Each row of a before or after table is a point. The points were changed in one or more steps. Then noise was added and the rows were shuffled. The steps act on how far a point lies along the listed directions, d1 being the first. Write out the steps. A step turns or swaps two directions, mirrors them in a line or flattens them onto one, adds a multiple of one to another, or multiplies one. Angles are multiples of 10 degrees, from the lower direction toward the higher: turns from -170 to 170, lines from 10 to 170 but not 90. Use the fewest steps. Two steps may share a direction if one is a turn and the other turns, adds or multiplies; they go together, in the order done. Otherwise the lowest direction goes first.

Directions:
(1): [-2.55  0.18]
(2): [-0.18 -2.55]
Before (8 x 2):
[[ 0.74  0.16]
 [-0.18 -0.86]
 [-0.46 -0.43]
 [ 0.25 -0.15]
 [ 0.34 -0.13]
 [ 0.60  0.10]
 [ 0.65  0.19]
 [-0.45 -0.32]]
After, 8 rows:
[[-0.15  0.76]
 [-0.08  0.66]
 [-0.23 -0.58]
 [-0.25  0.16]
 [-0.14 -0.54]
 [-0.25  0.28]
 [-0.14  0.64]
 [-0.70 -0.49]]
Steps: mirror d1 and d2 in the line at 60 degrees

Directions:
(1): [-2.79  1.50 -1.65  2.55 -0.30 -0.49]
(2): [-0.83 -1.27 -0.23  0.11  4.13 -0.36]
(3): [-1.08 -1.93  1.85  0.42 -1.00 -3.19]
(4): [ 1.62  2.85 -0.24 -0.47  0.96 -2.77]
(5): [ 2.41 -1.84 -2.40  1.99 -0.33 -0.73]
(6): [-1.22 -0.72 -2.75 -2.96 -0.62 -0.94]
Before, 14 rows:
[[-0.36 -0.31  0.25 -0.20  0.35 -0.57]
 [ 0.10 -1.01  0.37  0.29  0.06  0.69]
 [-0.08 -0.06 -0.27 -0.17  0.15 -0.20]
 [-0.14 -0.83  0.44  0.20 -0.61  0.65]
 [ 0.05 -0.12  0.35 -0.52 -0.98 -0.14]
 [ 0.24 -0.33 -0.11 -0.05  0.47 -0.23]
 [-0.37  0.20  0.62  1.06 -0.12 -0.03]
 [-0.71  0.16 -0.13 -0.06  0.64 -0.49]
 [ 0.00  0.02 -0.12 -0.03  0.35 -0.18]
 [ 0.42  0.37  0.63  0.42 -1.05  0.26]
 [-0.23 -0.08  0.10 -0.56  0.37 -0.06]
 [ 0.08  0.36  0.85  0.50  0.26 -0.12]
 [ 0.13 -0.39 -0.21 -0.29  0.60 -0.33]
 [-0.16  0.02 -0.09 -0.43  0.62 -0.04]]
After (14 x 6):
[[ 0.61  0.21  0.40  0.68  0.39  0.10]
 [ 0.19  0.14 -0.11  0.02 -0.24 -0.15]
 [ 0.23 -0.16 -0.58  0.16 -0.22 -0.34]
 [ 0.15  0.31 -0.34  0.06 -0.49  0.01]
 [ 0.03  0.01 -0.24 -0.24 -0.17 -0.15]
 [ 0.73 -0.29  0.93  0.25  0.35  0.38]
 [-0.33 -0.30  0.07  0.62 -0.52  1.03]
 [-0.41  0.27  0.83  0.14  0.95  0.37]
 [-0.50  0.23 -0.23 -0.35  0.84  0.48]
 [ 0.22  0.21 -0.59  0.02 -0.53 -0.02]
 [ 0.86 -0.32 -0.42 -0.20 -0.16 -0.36]
 [ 0.07 -0.20 -0.67  0.12 -0.02 -0.13]
 [ 0.63  0.05 -0.54 -0.10 -0.04  0.24]
 [-0.55 -0.46  0.21  0.20  0.06  1.06]]
Steps: turn d1 and d3 by 150 degrees; turn d2 and d5 by 130 degrees
